Rows are points. Each copy is the shape, with its points in the same order, turned, moved and blurred by noise. Some copies are also mirrored. Which?

Shape (6 x 3):
[[ 47  -6 -33]
 [  0  47  -8]
 [-44  24  38]
 [  6   5  39]
 [ -1   1 -25]
 [ 63   2 -13]]
Copy 1 (6 x 3):
[[-58 -19  38]
 [-19 -37 -22]
 [ 20  12 -45]
 [-28  24 -32]
 [-11 -18  21]
 [-77 -12  19]]
Copy 1 is: mirrored
Copy 2 (6 x 3):
[[-16  50 -40]
 [-40 -17 -42]
 [-31 -52  21]
 [-30  -8  22]
 [  3   6 -35]
 [-34  55 -30]]
Copy 2 is: only turned
Copy 3 (6 x 3):
[[ 10 -25 -27]
 [ 34  55 -14]
 [  3  78  41]
 [ 20  24  42]
 [ -5  26 -21]
 [ 35 -26 -19]]
Copy 3 is: only turned
Copy 4 (6 x 3):
[[ 40  16 -23]
 [-33  33 -44]
 [-77  12  -6]
 [-36 -18 -15]
 [ -4  28  -3]
 [ 26  -9 -42]]
Copy 4 is: mirrored

Shape (10 x 4):
[[  7 -70  21  15]
 [ 38 -68 -56   7]
 [ -2 -18 -20  24]
 [-31  20 -14  15]
 [  3   4  12   2]
 [  3 -74 -14  40]
 [ 13 -47 -30  16]
 [-21  31  18   6]
 [ 11  30  20  40]
 [-27  70   4  33]]
Copy 1 (10 x 4):
[[  7  20  19  64]
 [-71  34   7  30]
 [-23  -3 -23  23]
 [ 11 -15 -49  -6]
 [ 13  -9   2   2]
 [-26  11  -9  78]
 [-37  17  -4  42]
 [ 33 -18 -26 -17]
 [ 18 -55 -10  -6]
 [ 29 -61 -56 -25]]
Copy 1 is: only turned
Copy 2 (10 x 4):
[[-61 -11 -13  20]
 [-89  56   6 -16]
 [-19  29   6   7]
 [ 32  27  16   7]
 [  1   2 -11  -8]
 [-63  25   0  43]
 [-55  38   3   5]
 [ 29   2 -13   1]
 [ 19  30 -47   7]
 [ 80  33 -13  11]]
Copy 2 is: only turned

Shape (10 x 6):
[[ 20 -20   9   3 -19   7]
 [ -8 -28 -33  -4 -25   0]
 [-67  -7 -22  19  27  12]
 [ 24 -40  38 -14 -28   5]
 [-18  -8 -77  -9  95   8]
 [ 10  13  34 -18 -18 -42]
 [ 20  -9  13 -14 -19  19]
 [ 25  16 -18 -11  -5  20]
 [ 19 -16  31  29  -6  -1]
 [ 26   8  25  18 -34 -50]]
Copy 1 (10 x 6):
[[  2  -3  20  10   2  -2]
 [-11 -14  11 -16  -5  37]
 [-30  -3 -39  17  44  69]
 [ 17  13  50  14  14  -9]
 [-59 -22 -78 -54  66  17]
 [ 66  -2  -6  16  10   2]
 [  3  17  14  10  -3  -4]
 [ -9   6 -21  -3 -17 -10]
 [  6 -17  14  42  19  -8]
 [ 56 -36   6  33  -8   0]]
Copy 1 is: mirrored
Copy 2 (10 x 6):
[[ -8  31 -14  22  11 -20]
 [-11   8  -5  -4  35 -35]
 [ 13 -33  -1 -54   6   6]
 [-40  39 -14  41  14   7]
 [ 79 -86 -20  -2  21 -12]
 [-21  28  32  37 -36 -17]
 [-23  33 -28  23  -5 -21]
 [ -2   8 -31  24 -12 -49]
 [  5  49 -19  20  -9   8]
 [  0  67  30  33 -23 -20]]
Copy 2 is: only turned
